Rows are points. Any point is a mix of the corners, with weights that add up to 1. It lies inside the corners' shape when no weight is negative. Is each point inside? If not, which corners have a negative weight?

Corners:
(1): [2.14 0.81]
(2): [-2.85 -3.49]
(3): [0.16 2.09]
Points:
[-1.42 -0.09] => outside (1)
[2.50 1.63] => outside (2)
[-1.38 -1.03] => inside
[1.29 0.35] => inside
[-0.17 -1.07] => inside
[-2.54 -3.12] => inside
[1.67 2.11] => outside (2)

Corners:
(1): [-1.22  1.64 -1.68  1.39 -0.72 -1.24  1.13  3.62  2.59]
(2): [ 1.16  0.06 -0.12  0.05  3.99 -1.06 -1.10 -3.49 -2.13]
(3): [-1.96 -2.92  3.34  2.45  2.25  2.93 -2.47 -2.78  0.90]
(4): [ 1.66 -2.52 -1.73 -1.37 -0.66 -1.53 -1.71  0.21 -2.53]
(5): [-2.31 -1.46  3.44  1.67  2.20 -0.92 -3.54 -3.22 -2.20]
(6): [-3.36  0.09  1.72  1.77 -2.73  2.78  3.46  0.74  0.80]
(7): [ 3.49  2.74  2.87 -0.90 -1.83  0.48  2.74  4.05  0.85]
(8): [ 0.37 -3.96  3.23  1.75  2.07 -1.34 -0.86 -3.33 -0.50]
(9): [ 1.84  1.17  1.81  2.72 -3.70  2.31  1.63  0.77  1.71]
(10): [-2.16  1.89 -1.03 -1.67 -3.24  0.71 -1.41 -0.39  3.27]
Points:
[-0.56  0.54 -0.19  0.99  0.50 -0.72 -0.01  0.63  0.69] => inside
[-2.72  0.16  0.55  0.49  0.06  0.91 -1.02  1.37  1.87] => outside (2, 8, 9)
[ 1.66  0.54  0.47  0.61 -1.39  0.26  0.79  1.47  1.32] => outside (5, 6)
[ 0.14 -0.27  1.11 -0.14 -0.03 -0.12 -0.28  0.30  0.26] => outside (9)
[-0.77  0.39  1.86  0.99 -0.85  1.19  0.85  0.13  1.05] => outside (4)

Corners:
(1): [-1.63 -2.17 -3.65  1.83 -1.71  1.02  0.63  0.68 -0.35  2.14 -2.99  1.09
 -3.17  0.49  1.30  1.48 -0.79 -1.73  2.28 -0.44]
(2): [ 2.31 -2.63  1.08 -3.25 -1.13  0.34 -0.38  1.22 -0.83  1.59  1.70  1.64
  0.35 -1.89  1.20 -0.43 -0.67  0.50  0.77  2.61]
(3): [ 1.51 -1.56  2.02  0.81 -1.31  0.16  0.59  2.12  1.90  1.81 -2.57 -1.34
 -0.87 -1.72 -0.97  0.91 -0.82  2.00 -2.20  0.00]
(4): [-1.65  2.05  0.31  1.35 -1.92  0.72 -0.80  1.51  0.31  2.22 -1.76 -1.76
  0.01  0.08 -0.56 -0.84  1.04  1.61  6.76  2.65]
(5): [-0.87  1.87  0.77  2.06 -1.05 -8.64 -0.99 -2.10  0.91  1.12  0.63  2.14
  0.77 -1.34  0.22  0.42 -1.40 -1.14 -3.35 -2.73]
(6): [-1.03 -2.88 -1.04  0.96 -0.37  1.48  0.06  0.02  0.38 -0.76  1.52  0.58
 -7.44 -2.09 -0.68  0.39 -1.13  1.58  5.21 -1.14]
(7): [ 0.39 -1.32  1.04  1.07 -0.97  2.45  0.71 -1.60  3.33  1.93 -2.74 -1.01
 -2.67 -2.32  0.11 -0.32 -2.30 -0.99 -1.43  2.15]
(8): [ 3.44  2.41 -1.94  1.26 -0.81  2.52  1.41  0.28 -0.36 -0.85 -1.67 -1.16
  1.02  0.10  0.18  1.89  2.34 -0.34  0.30 -0.23]
(9): [-1.04  0.51 -2.23  0.45 -0.57 -1.90 -0.73  1.66  3.39 -0.67  1.15 -1.56
  0.75  2.60 -0.92  0.98 -1.60 -0.63 -3.08  1.95]
(10): [-0.71  1.17  2.03  0.93  5.30 -0.84  2.75  0.25 -0.68 -0.32 -1.74 -0.28
  0.33  0.70  1.10  2.20 -0.70 -0.19 -1.38 -0.60]
(11): [ 0.24 -1.24  0.91  1.78 -0.90 -2.14  0.45 -6.23 -0.35  1.21  1.25 -0.96
 -0.47  5.85  1.13  1.44 -1.97  2.35 -0.96 -0.45]
(12): [ 5.93 -1.49  1.24  0.79  4.64 -0.71  1.47 -0.82  1.13  2.11  3.30 -2.04
  0.35  4.14 -1.78  0.80  0.23 -1.72 -2.10 -1.70]
(13): [-0.31  3.95 -3.10 -0.77  3.19  2.49 -0.62  1.11  6.43 -1.71  0.53 -1.29
  0.80  5.57  0.01 -0.34  8.04  0.86 -2.95 -2.21]
(14): [-0.10  2.34  0.98 -2.22 -1.56  1.10  2.31  0.29 -0.44  2.52  1.11 -1.74
 -1.80 -1.72  0.33  1.42  1.93 -0.31  1.53 -0.18]
(15): [ 0.03 -0.10  1.16  1.86 -1.00  2.39 -0.26 -0.49 -1.10  0.87 -1.15 -1.61
 -3.40 -1.34 -0.39 -2.04 -1.65 -0.93 -2.55 -0.97]
(16): [-0.98 -3.07  0.32 -2.84 -0.53  2.24  1.39 -0.55  0.14 -0.01  1.95 -2.35
  1.28  2.75 -0.57  0.54 -1.22 -0.25  7.16 -1.58]
(17): [-1.72 -2.54  0.14  2.58 -0.68  3.34  2.72 -0.06 -0.61  1.39  1.26  2.92
  0.62 -0.62  0.91  1.23 -0.93  0.29 -0.60 -0.54]
(18): [-1.39 -1.52 -0.95  1.72  2.92 -0.22  2.83 -4.64 -1.89  1.45  1.54 -0.72
  1.31  2.12 -0.01 -0.27 -0.80  1.64 -0.91 -1.93]
(19): [-0.30 -1.15  1.33 -1.08  3.01  4.38  1.17  1.92 -1.04  0.96 -1.18 -0.98
 -1.89 -0.66 -8.38  0.13  2.88 -2.55  1.48 -0.56]
(20): [-0.95 -0.53 -0.23  1.56 -0.50 -1.43  5.01 -0.11 -0.74 -0.62 -0.88  3.26
  0.55 -0.80  1.54 -1.63 -1.30 -0.31 -2.28 -0.11]
(21): [-0.68 -2.37  1.77  2.29  0.73 -0.46  0.98  1.42 -0.30  0.20 -0.65 -1.57
 -0.96 -1.73  0.46  1.47  1.25 -1.41 -0.02  0.71]
Points:
[ 0.28 -1.16  1.00  0.96  0.14  0.45  1.28 -0.38 -0.46  1.07  0.30 -0.39
 -0.70 -0.42 -0.96  0.34 -1.09 -0.15  0.21 -0.06] => outside (1, 13)
[ 1.79 -3.19  3.57 -0.75  1.52 -0.07  2.01 -3.16 -0.19  2.56  2.94 -0.36
  0.03  0.70 -1.10 -0.86  0.36  0.02 -3.03 -1.91] => outside (1, 4, 6, 8, 9, 10)
[ 0.01 -0.11  0.23  1.38 -0.01  0.26  1.75 -0.80  0.19  1.11 -0.60 -0.62
 -0.91  0.29 -0.72  0.51 -1.07 -0.22  0.08 -0.53] => outside (2, 13, 21)
[-0.14 -0.49 -0.29  0.24 -0.21  0.33  0.85  0.87  0.55  0.67  0.40 -0.14
 -0.39 -0.07 -0.77  0.12  0.76  0.00  0.45 -0.88] => outside (7, 10, 11)

Corners:
(1): [-2.43  0.37 -0.09 -0.69  2.21  1.04  3.29  2.19  1.69  1.60 -2.06 -0.19
  0.29 -1.60 -1.68  3.77  0.16  1.25  0.49  1.19]
(2): [-2.48 -1.05  1.86 -4.02  0.46  0.20  0.12  2.20 -4.40 -1.99 -0.95 -1.67
  0.16 -0.52 -2.45 -3.54  0.16 -3.62 -0.58  0.26]
(3): [-1.93 -2.80  0.25  1.45 -3.62 -1.53  1.42 -5.37 -3.72  1.28 -1.86  2.71
  1.00  2.29  3.25  0.61  1.95  0.48 -2.07 -1.64]
(4): [-1.56 -3.63 -1.88  3.04 -3.04  0.33 -2.05 -3.77  0.34 -0.42 -1.64  1.48
  2.87  3.11  2.29 -0.08  0.59 -3.44  0.39 -0.70]
(5): [ 1.40 -0.86 -1.20  2.21 -1.34 -4.05 -0.60  1.26  2.21 -3.17 -0.99 -0.29
 -3.85  2.60  0.32  3.27 -1.25 -0.27  0.10 -1.06]
(6): [ 1.23 -1.83 -0.16  0.94  2.61 -0.87  0.68  1.41  0.53  3.60  2.73 -1.55
 -2.10 -1.18 -5.01  2.30 -0.41  0.54  1.41 -0.05]
(7): [ 1.75  1.99 -1.28  0.77  4.23 -1.01  0.59 -0.19 -1.02  0.78 -1.17 -1.69
 -1.12  0.66 -0.80 -0.64 -0.87  1.25  2.89 -0.74]
(8): [-2.77  0.89  1.24 -2.63  3.28  1.35 -1.16  4.44 -0.31  2.84  1.84 -2.11
 -2.84  1.24 -1.49  1.80  0.96  1.62  1.46 -0.30]
(9): [ 0.01  1.46 -2.93 -1.54 -0.76 -0.14 -0.63 -0.44  1.26  0.81 -1.73  2.13
 -3.57 -2.71 -2.07  2.97 -0.17  0.03  1.51 -2.88]
(10): [ 0.05 -0.72  4.69 -4.79  2.77 -0.30  1.96  2.40 -1.13  3.51  1.06 -2.28
 -2.14 -5.12  1.00 -2.27  2.45 -2.07  0.84  1.87]
(11): [ 0.30 -1.30  1.02 -2.31  1.64  1.51 -2.65 -0.16  0.10 -3.61 -0.33 -1.07
 -0.28 -2.03 -0.47 -1.68  3.17 -1.58 -3.18 -0.29]
(12): [-0.19 -2.93 -3.92  1.90 -1.17 -3.85 -2.69 -3.18  0.24 -2.10 -1.90  0.86
  0.24  0.30  0.05 -2.08 -1.16  2.49  0.97  0.55]
(13): [-2.17 -1.59 -1.59  0.99 -2.93 -0.70  1.17 -1.20 -1.95 -0.75  0.63  4.00
  0.38  2.31  2.99 -3.51  0.23 -2.98 -2.97 -0.63]
(14): [-1.08 -2.07  2.33 -4.92  1.78 -0.47  0.66  1.56  0.90  3.05  0.61 -2.58
  0.25 -1.02 -0.98 -3.49 -1.17 -0.42 -1.37 -3.45]
(15): [-1.81  0.81 -0.16 -1.47  0.53 -3.06 -1.28  2.79 -0.53  0.44 -3.02 -1.17
 -0.14  0.41 -1.31 -3.76  4.36 -2.10 -0.87  0.39]
(16): [ 2.77 -0.47 -1.72 -4.57 -0.88 -2.50 -2.23  0.99 -1.69  0.74 -1.78 -0.22
  2.32  3.75  1.00 -0.82  2.15 -1.34 -3.12  1.07]
(17): [-2.83 -1.33  0.59  0.45 -3.48  0.33  1.60 -5.09  0.49  0.77 -0.65  1.87
  1.02  4.71 -0.30 -3.38  2.05 -1.17 -0.27  2.27]
(18): [-0.06  0.68  2.49 -0.80  1.86 -2.07  2.48  0.95  2.10  0.92  2.51  1.74
 -0.23 -2.52 -3.68  1.92  1.65  0.90  5.29 -1.11]
(19): [ 1.29  2.30 -3.51  4.19 -2.76 -5.80 -4.67 -3.23  1.35 -0.68  0.47  1.16
 -0.17  0.01 -1.19  2.84 -2.96  1.17 -1.52  0.02]
(20): [ 3.80 -0.06 -0.86  3.88 -1.08 -2.17 -3.39  1.10  1.68  0.26 -2.05  2.90
 -1.08 -0.01 -1.59  1.98 -1.96  3.88  1.77 -1.94]
(21): [ 1.28  0.25 -1.09 -0.21 -1.27  0.23  0.65  2.07  2.15  0.16  0.49 -3.46
 -1.14 -2.39 -1.89  2.25  1.06  2.06  3.09 -1.29]
Points:
[-0.39 -0.47 -0.85 -0.80  0.01 -1.32  0.50 -0.08  0.74 -0.24 -0.58 -0.12
 -0.46 -0.64 -1.23 -0.52  0.61 -1.25  0.19  0.04] => outside (3, 8, 20)
[-0.49 -0.87 -0.38 -0.05 -0.82 -1.08 -0.77 -0.54  0.07 -0.23 -1.24  0.50
 -0.08  0.49  0.38 -0.46  0.75 -0.71  0.03 -0.46] => outside (6)
[-0.14 -1.16  0.16 -0.43  0.23 -1.24 -0.58  0.00  0.07  0.56 -0.56 -0.76
  0.27  0.35 -0.62 -0.21  0.78 -0.22  0.49  0.03] => outside (9, 13)
[-0.72 -1.45 -1.83  0.82 -1.72 -1.58 -1.50 -1.78 -0.46 -0.54 -0.61  0.64
  0.07  2.36  0.15 -0.40  0.62 -1.09 -0.31 -1.12] => outside (1, 10, 20)
[-0.59 -0.94 -0.19 -0.76 -0.03 -0.58  0.20  0.34 -0.16  0.40 -0.57  0.16
 -0.65  0.32 -0.64 -0.39  0.81 -0.43  0.44 -0.57] => outside (19)
[-0.86 -0.67 -0.08 -0.35  0.32 -0.85  0.12  0.10  0.02  0.64 -0.36  0.44
 -0.38  0.30 -0.58  0.01  0.39 -0.32 -0.01 -0.16] => outside (21)

Corners:
(1): [-1.40  0.12 -0.99  3.93 -2.99 -5.27 -0.35 -0.80 -2.23  0.43  0.82  0.54
 -0.46 -0.11 -1.07  0.02  1.00 -1.36 -2.02  0.08]
(2): [-0.87  1.18 -0.21  2.66 -0.15  0.67 -0.16  3.91 -1.61 -0.64  1.25  3.17
  1.44  0.64  2.23 -4.41  2.39 -0.91  0.50  0.63]
(3): [ 1.05  2.05  0.61  0.29  2.03 -4.31  9.42 -1.31 -0.76 -0.90  0.69  1.72
 -0.20 -0.55 -2.04  1.62  0.10  3.56  1.47  2.52]
(4): [-0.27  0.65 -0.90 -2.58 -2.47  1.62 -0.68 -0.92 -4.46  1.75  0.80  0.92
  0.08 -1.64  0.94 -0.69  0.09  0.98 -1.97 -0.42]
(5): [ 1.90 -4.06 -1.04  1.65  0.54 -0.31 -0.63 -1.26 -3.21 -0.68  0.62  4.50
 -3.09  0.98  1.72  0.77 -0.61 -0.92  1.42 -1.75]
(6): [-0.38 -1.89 -1.03  1.94 -1.17 -0.68  0.13  0.18 -0.06 -0.95  0.13  0.96
  2.02 -0.45  1.79  2.27 -0.86 -0.77  1.32 -0.10]
(7): [ 2.12 -0.47 -1.10  2.24 -4.73 -0.94 -0.01  0.29 -0.93  0.81 -0.02 -1.76
  2.57 -2.85  0.29  1.10 -1.81 -2.19 -7.72  2.38]
(8): [ 0.67  2.05 -0.41  1.16 -0.11  1.56 -2.24 -0.70 -0.08  2.30  0.28 -4.25
  2.13 -1.62  2.05 -2.39 -1.06 -1.75 -0.53 -0.83]
(9): [-1.80 -4.53 -1.73  1.20  0.19  2.43  2.49 -0.03 -4.39  1.93  1.92 -2.39
  1.93 -1.04 -2.80  2.46  1.38 -0.31 -0.68  0.43]
(10): [-0.95  0.29  0.32  2.55  0.92 -4.22  1.90  0.48 -0.94  1.80  0.09  1.71
  0.68  0.14 -0.67  1.76  0.02  1.38 -7.52  0.88]
(11): [-1.29  0.05 -0.74  3.22  2.18 -1.05 -0.44  1.68 -0.60 -2.11  1.41  3.26
  2.24  0.56 -6.01  1.85  2.39 -0.17 -2.39 -1.04]
(12): [-0.91  1.36  0.10  1.56  0.24  0.99 -1.17  1.61  1.32  2.82 -0.04  0.38
 -3.13  0.22  0.54  0.27 -1.05 -1.17  0.57  1.65]
(13): [ 0.43  2.30 -1.02  1.57 -0.46  2.37  2.98 -0.41 -0.10  2.90  0.33  2.08
 -3.45 -2.82  1.68  1.05  2.30  3.20  1.74  2.04]
(14): [-0.46  0.55 -0.72 -1.54 -0.19  3.12 -2.01 -2.59  0.48  0.45 -1.02 -5.64
  1.51  0.35  0.38 -3.68  0.70 -2.95  0.65 -1.42]
(15): [ 2.23  1.22  7.71  2.21  2.11  0.26  0.35 -0.06  0.45  0.30  1.41  3.36
 -3.64  2.16 -3.75 -2.69 -1.09  4.07  1.83 -0.69]
(16): [ 1.03  2.66 -1.45 -0.01  1.61  1.34 -0.26  0.51  0.78 -1.64 -7.62 -0.78
 -0.74 -3.12  0.68  1.15 -0.59 -0.44  0.27  0.56]
(17): [ 1.38 -3.79 -0.92 -2.16  0.68  3.37  0.03 -0.69 -0.57 -0.31  3.05 -7.70
  0.02 -1.10  1.50  1.34 -0.34 -0.24  0.86 -0.90]
(18): [-1.09  0.87  4.99  0.64  2.34 -3.50 -0.32 -1.53  1.61 -1.54  1.93  1.18
  0.03 -0.55 -3.17  2.12  1.04 -1.96 -0.03 -2.14]
(19): [-0.80 -1.16 -0.97  1.86  0.31  1.27 -1.08  0.74 -0.14 -0.21 -0.78  1.07
 -1.88 -3.21  2.22 -2.69 -1.87 -0.71 -0.44  0.23]
(20): [-1.23  1.09 -1.48  2.76  0.85 -1.04 -1.21 -0.94  0.49 -1.09  1.66  2.40
 -1.17 -1.22  2.47  1.28  0.79 -0.49  1.90  3.92]
(21): [-1.15  1.12  0.37  2.33  1.61  2.13  0.80  0.60 -0.55 -1.70  1.81  0.70
 -1.29 -1.08  0.82  2.06 -1.64  0.02 -1.67  0.61]
Points:
[ 0.52  0.71 -0.39  1.53 -0.45  0.50 -1.99  0.31 -0.28  1.00 -0.30  0.02
 -1.07 -0.60  1.34 -1.72  0.14 -0.36 -0.97  0.67] => outside (3, 6, 9, 18, 21)
[-0.20 -0.12  0.04  1.37  0.43  0.53  0.47  0.12 -0.80  0.33  0.11  0.05
 -0.41 -0.86 -0.40  0.61 -0.08 -0.08 -0.57  0.51] => inside
[ 0.01 -0.06  0.16  1.21  0.02 -0.04  0.54 -0.68 -1.00 -0.14  1.62 -0.33
  0.64 -0.89  0.05 -0.25  0.45 -0.41  0.19  0.03] => outside (10, 12, 16)
[-1.07 -1.24  0.56  2.27  1.11 -0.69 -0.72  0.72 -1.06 -0.20  1.96  1.50
  0.04  0.08 -1.19  0.90  0.25 -0.20 -1.02 -0.60] => outside (3, 7, 13, 14, 16)

Corners:
(1): [ 1.23  0.74 -0.85  1.33  0.95  0.70  2.56  6.27  0.70  0.62 -0.87  1.49
  0.73 -0.60 -0.29  1.47 -0.45  1.44 -0.48  0.01]
(2): [-0.03  1.33 -0.93 -0.55  0.97  1.39  2.56  1.21  1.27 -0.94  0.40  1.53
  1.53 -0.56 -1.53  2.13 -0.59  0.71  0.40  0.17]
(3): [ 9.49  0.84 -4.12  0.75  0.21 -0.56  0.64  4.68  2.36 -2.04  2.77  1.81
 -0.36 -2.44 -1.31  1.55 -0.90  4.31  0.40 -0.78]
(4): [-0.80 -5.60  1.07  1.95  1.49 -0.02 -2.06 -0.28  1.18  4.76 -0.63  1.70
 -1.65  0.12 -0.40 -0.87 -0.39  1.17 -2.58  0.66]
(5): [-0.10  1.36  0.98  2.39  0.50 -0.19  2.05  0.40  1.19  0.57 -1.08  1.92
  0.63 -0.17  0.44  0.77  0.13  1.60 -1.10 -2.67]
(6): [ 0.70 -5.46 -1.94  1.94  1.73  1.09  1.64 -0.18  2.12 -1.56  0.02  0.01
 -3.49 -0.07 -0.06 -3.51 -1.27 -1.05 -1.39  0.86]
(7): [-0.36  0.02  1.42 -3.76  0.14  0.35 -1.74  1.25  0.36  0.32 -0.35 -1.24
 -1.38 -1.77  0.09 -2.37 -1.63 -1.71  0.47 -3.81]
(8): [ 2.20 -0.51  1.02 -0.13  1.26 -0.89  0.87  1.97  0.76  1.38 -0.05 -3.54
  0.86 -2.95  1.03 -0.76  2.61 -0.61  4.70 -0.06]
(9): [ 0.33 -1.39  1.05  1.20  0.47 -0.25  0.75  0.02  0.11 -0.97  1.15  2.09
  0.20 -2.34  0.44  0.63 -2.05 -0.62 -1.72 -0.91]
(10): [-0.69 -0.71  0.85  1.05 -1.06 -0.93  1.71 -0.28  1.65  1.26  0.55  0.62
 -0.88  1.65 -0.43 -0.82 -0.82  1.03 -1.41 -1.19]
(11): [ 2.43  0.30  1.46  2.10 -1.22 -1.95 -4.70  3.84  0.22  3.86  1.08 -3.32
 -1.04 -0.77  0.23  1.04 -0.03  3.18  1.76 -2.30]
(12): [ 2.04  2.22 -1.10  0.49 -0.59  1.47  2.11  0.00 -0.32 -0.11  0.69  2.91
  1.69 -3.96  1.65  2.01  3.95 -0.34  0.07 -0.59]
(13): [ 1.43  0.06  0.69  0.59  1.73 -1.68  1.24 -1.07  0.38  0.62 -0.15  1.54
  0.69  0.65  0.61 -0.87  2.34 -2.15 -1.06 -0.36]
(14): [-0.70  0.68 -1.00  0.88  0.52  0.28  1.41  1.82  0.27  0.49 -1.10  1.53
  0.34 -0.16 -4.00  0.40 -1.41 -0.33 -0.99 -0.68]
(15): [ 0.35 -2.61  1.28  1.48 -1.48  0.67  1.66 -1.65 -3.01  0.29 -0.93  1.93
  0.83  1.52 -2.17  1.23  1.21 -0.51 -2.02 -4.05]
(16): [ 0.80 -0.20 -0.25 -0.51  0.28  0.65  1.77  0.49 -0.41  0.74 -0.59 -2.23
  0.79  0.44 -1.40 -1.43  1.80  0.33 -0.34 -0.21]
(17): [ 0.82  0.91  2.19 -3.62  1.45 -0.54 -0.16 -0.16 -5.04  1.80 -0.25 -4.26
 -1.07 -0.94 -2.41 -0.70  0.36 -1.83  0.59 -0.99]
(18): [-1.21  1.37  0.74  0.42 -1.90  0.46  1.77 -0.62  1.89  1.88 -1.89 -1.30
  0.92  1.65  1.30 -0.02 -1.12 -1.21  0.33 -3.97]
(19): [-0.54 -0.98 -2.80  1.20  1.58 -1.11  1.93  1.81  1.64  0.99 -0.10 -0.23
 -0.29 -1.51 -0.21  1.23 -0.01  0.95 -1.96  0.80]
(20): [ 0.79  0.47  0.53 -0.80 -4.14 -1.59 -0.78 -0.86  1.42  0.15 -3.10  0.07
  0.25  1.96  0.14  0.18  0.42  0.55  0.35 -3.74]
(21): [ 0.22  1.39  0.52 -0.92 -0.34 -0.34  1.33 -1.62 -4.53  0.19 -0.21  0.96
  1.50  0.32  0.30 -0.62  1.12 -0.13  1.62 -1.18]
Points:
[ 0.73 -0.63  0.05  0.58  0.48 -0.01  0.88  0.84 -0.07  0.81  0.02  0.22
  0.06 -0.69 -0.44  0.02  0.25  0.22 -0.44 -0.90] => outside (20)
[ 1.79 -0.28 -0.32  0.64  0.33 -0.24  0.03  1.18  1.13  0.56  0.22  0.45
 -0.30 -1.44 -0.09  0.50  0.14  0.46 -0.20 -1.36] => outside (1, 10, 16, 21)
[ 0.85 -0.34 -0.31  0.23  0.04  0.04  0.86 -0.49 -0.47  0.85 -0.72 -0.13
  0.12  0.41 -0.76 -0.22  0.92  0.04 -0.45 -1.02] => outside (1, 7, 8, 9, 10)
[ 1.03  0.63  0.10  0.04 -0.36  0.03  0.89  1.31 -0.30  0.81 -0.25  0.09
  0.62 -0.66 -0.54  0.82  0.19  0.75  0.20 -1.60] => outside (6, 13)
